Rows are points. Each copy is the shape, with its points in the same order, stretched, turned, moved and blurred by noise. Is it also mirrored, or only turned?

Shape (8 x 3)
[[-32  10  22]
 [-21  60  53]
 [ 16 -42 -34]
 [ 24 -20   2]
 [ 19  10 -16]
 [ 10  36  33]
 [ -2 -20 -11]
 [  6  23  -6]]
Copy 1 (8 x 3)
[[-44  27   5]
 [-41  65  51]
 [ 20 -18 -45]
 [ 14  -5  -1]
 [ 20  26 -14]
 [ -3  44  37]
 [ -6   0 -24]
 [  5  37  -7]]
Copy 1 is: only turned
Copy 2 (8 x 3)
[[-20  26  17]
 [  9  52  65]
 [ -1  -5 -61]
 [ 15  -6 -23]
 [ 23  29 -25]
 [ 29  27  30]
 [ -8   4 -28]
 [ 18  38  -7]]
Copy 2 is: only turned
Copy 3 (8 x 3)
[[-22  10  45]
 [  5  33  92]
 [ -7  -8 -48]
 [ 12  -3 -12]
 [ 12  26  -9]
 [ 19  19  46]
 [-14   1  -3]
 [  8  36   9]]
Copy 3 is: only turned
Copy 4 (8 x 3)
[[-28  13  24]
 [-11  72  45]
 [ 16 -51 -21]
 [ 24 -27   6]
 [ 24   9 -13]
 [ 17  44  26]
 [  4 -27  -5]
 [ 15  20  -5]]
Copy 4 is: only turned

Shape (8 x 4)
[[ 38  51  -1 -23]
 [-21 -13  44 -30]
 [  3 -21  28 -10]
 [-30 -24  -1  -3]
 [-14  -3 -21   8]
 [  1  -8  -3  31]
 [ 36  42 -17 -17]
 [ 66  27 -40 -17]]
Copy 1 (8 x 4)
[[ 50  13 -34 -46]
 [  1  30  45 -11]
 [ 14  27  25  15]
 [-26  11   9  18]
 [-14   2 -18  10]
 [  9 -15  -7  30]
 [ 37  14 -45 -33]
 [ 49  35 -66 -24]]
Copy 1 is: mirrored
Copy 2 (8 x 4)
[[  8  37 -37 -36]
 [ -3   0  33 -17]
 [  5 -14  12 -14]
 [-39 -21  13  -1]
 [-38 -13 -14   4]
 [-19 -10 -19  31]
 [ -2  23 -54 -32]
 [ -1   9 -74 -37]]
Copy 2 is: only turned
Copy 3 (8 x 4)
[[ 57  50  18 -11]
 [-26  -3  54 -12]
 [ -8 -10  40  14]
 [-23 -28  11  -5]
 [ -6 -11 -16  -5]
 [ -7  -3  -9  24]
 [ 54  37  -1 -15]
 [ 90  18 -12   2]]
Copy 3 is: only turned
Copy 4 (8 x 4)
[[ 59  23  28  14]
 [-46   6  46  -9]
 [-24 -19  44   3]
 [-34 -15   1   0]
 [ -7 -15  -8  18]
 [ -4 -23   9  39]
 [ 55   4  14  15]
 [ 85 -27   7  -2]]
Copy 4 is: only turned

Shape (11 x 6)
[[ -5   5  21   6 -14 -59]
 [ 67   8  -1  53  -8   3]
 [ 32 -11   9  46 -23   1]
 [ -8   5  29  33  -5   6]
 [ -6   0 -19  18   6 -19]
 [ -9 -13   2  49   2  10]
 [ -5 -34  36  47  -3  -2]
 [ -8  -9 -26  44 -15   3]
 [ 18 -58  21 -24  28  22]
 [ 92   3  -7  33  12 -19]
 [  3   0  18 -18 -17 -43]]
Copy 1 (11 x 6)
[[-28   2  -5 -38  19 -70]
 [ 45  33 -20 -14  52  -2]
 [ 16   0 -23 -24  37   0]
 [  0   4  19 -23  31  -7]
 [-22  11 -10  11  30 -34]
 [-10 -10  -5   0  49  -1]
 [  6 -32  13 -24  47 -18]
 [-24   0 -30   1  48   6]
 [ 38 -35  16  26 -26 -22]
 [ 59  49 -21   0  31 -46]
 [-15   0 -13 -27  -1 -62]]
Copy 1 is: mirrored
Copy 2 (11 x 6)
[[-22 -11  -5  13 -31 -65]
 [ 43  27  55  35 -32  -1]
 [  9   0  51  23 -30  -1]
 [-30   7  40  16   0 -18]
 [ -5   5 -18  34  -8 -10]
 [-23 -12  32  36   2   5]
 [-14 -42  50  29   4 -21]
 [-18  -9   6  36 -28  18]
 [ 26 -52  -2 -23  49  -3]
 [ 68  25  35  37 -23 -12]
 [-10  -1 -13 -10 -29 -54]]
Copy 2 is: only turned
Copy 3 (11 x 6)
[[ -4  10  21  -5 -23 -68]
 [ 47  -6  17  78   9 -12]
 [  9  -4  21  60  -9  -9]
 [-28  25   5  37   7 -17]
 [  0 -12 -24  11  -5 -27]
 [-27  -5 -15  51   3 -10]
 [-44  -6  25  51   9 -22]
 [ -9 -15 -30  40 -23  -6]
 [-20 -31  41 -12  58  22]
 [ 77 -27  30  60  29 -28]
 [  5   8  30 -24 -16 -42]]
Copy 3 is: only turned

Shape (14 x 8)
[[ 31 -36  21 -26  49  36  10 -12]
 [-29  94  33  -6   9   3  35  47]
 [ 34 -29   1  11  37 -24   6  -6]
 [ 16 -10 -11 -17  30   0  -8  -7]
 [-51  -7 -23  -9 -31   5  22  16]
 [ -4  59  36  20 -29   8  15  15]
 [-36   9 -41   9  16  12   3 -25]
 [-44  57  11  17   0  18  13  65]
 [-10  46  13  27 -18  44  -8  17]
 [ -6   6  -6  39 -17  -8   6  40]
 [ 48   4 -13 -23   0  15 -16 -10]
 [ 33 -36 -11   3  38  24   9 -49]
 [  8 -13 -12  -9  31  20 -40 -17]
 [ -4 -41  14  -7  18 -11 -27 -35]]
Copy 1 (14 x 8)
[[ 32 -16  25  -3  12  39  -3  23]
 [-46  90  50  10  29 -29  83  22]
 [ 43 -16 -28  17  38   5  -7  18]
 [ 14   7  -5 -15  25  10 -12  16]
 [-59  15  -4   5 -14 -23   5   7]
 [-16  75  24  21 -11 -27  41  -8]
 [-45   9   0  -3  27   7 -21 -27]
 [-60  84  38  32  19 -22  31  26]
 [-32  79  28  24 -13   1   2 -12]
 [-20  46 -24  47   7 -17   0  14]
 [ 27  29 -22 -22  -9  21 -10   4]
 [ 32 -27  -5  -3  15  43 -24 -19]
 [ 12  13   8 -19  20  14 -51   1]
 [ 32 -20  11  -9  16 -18 -40   1]]
Copy 1 is: only turned
Copy 2 (14 x 8)
[[ 22 -29 -41 -53  33  36   9  -9]
 [-26  77  71  10  41 -12  61  17]
 [ -2 -51 -49 -20  30 -21  16   9]
 [  2 -10 -41 -33  12 -14   3  -5]
 [-60  10  13 -11 -34  19 -10   1]
 [ -6   7  58  20  22  -5  12  22]
 [-25  13 -51  24 -11  16  -1 -18]
 [-35  59  28  18  35  11  22  33]
 [ 20  38  17  42  13  22  -1  26]
 [-28 -11  -2  20  11  -6  16  42]
 [ 46 -16 -18 -25 -11 -17   6   2]
 [ 25 -41 -62  -7  24  24   3 -31]
 [ 14   6 -65 -12  23  -8 -34 -13]
 [ -4 -31 -35 -14  40 -16 -40 -23]]
Copy 2 is: only turned
Copy 3 (14 x 8)
[[ 40 -33  24  -3 -15  58 -30 -16]
 [-21 104  22 -87  19  26 -14  16]
 [ 13 -34 -10 -22 -29  -1 -51  -2]
 [ 19 -19 -18 -14  10  28 -27   5]
 [-55 -12 -20 -42   9  35  33   1]
 [-11  68  16 -32 -12   0   2 -13]
 [-28 -15 -32 -16  54  34 -25 -27]
 [-50  64  18 -45  20  41  -1  24]
 [-17  54   4   9  18  24   1  -2]
 [-43  15 -11 -18 -29  -2  -5  24]
 [ 42  -3 -31   9 -18  25  -6   8]
 [ 25 -41 -14  13  -1  29 -47 -47]
 [ 26 -26  -2  15  31  21 -17   7]
 [  9 -62  12 -12   4 -10  -5 -23]]
Copy 3 is: mirrored
Copy 4 (14 x 8)
[[  7  -4  55 -37  48  20  11  20]
 [-25  46 -14  53   2 -48  61 -17]
 [ 15 -38  38   1  55 -15  -6   8]
 [ 18 -13   9 -20  42  -9  -5  -1]
 [ -2 -37 -35  -1 -28   6  22   8]
 [  6  24   9  46 -14  -1  35 -12]
 [  5 -19 -38 -11  33  21  23 -25]
 [-37  31 -32  52   3 -14  34   4]
 [  5  37  -3  35   3  29  11  -6]
 [ -4 -23  -6  49   8   1  -1  15]
 [ 50   8  18 -16  21 -11 -19   6]
 [ 41 -22  40 -36  56  30   8   2]
 [ 13   6   1 -26  52  14 -23 -14]
 [  0 -30  30 -30  38   6 -23 -31]]
Copy 4 is: only turned
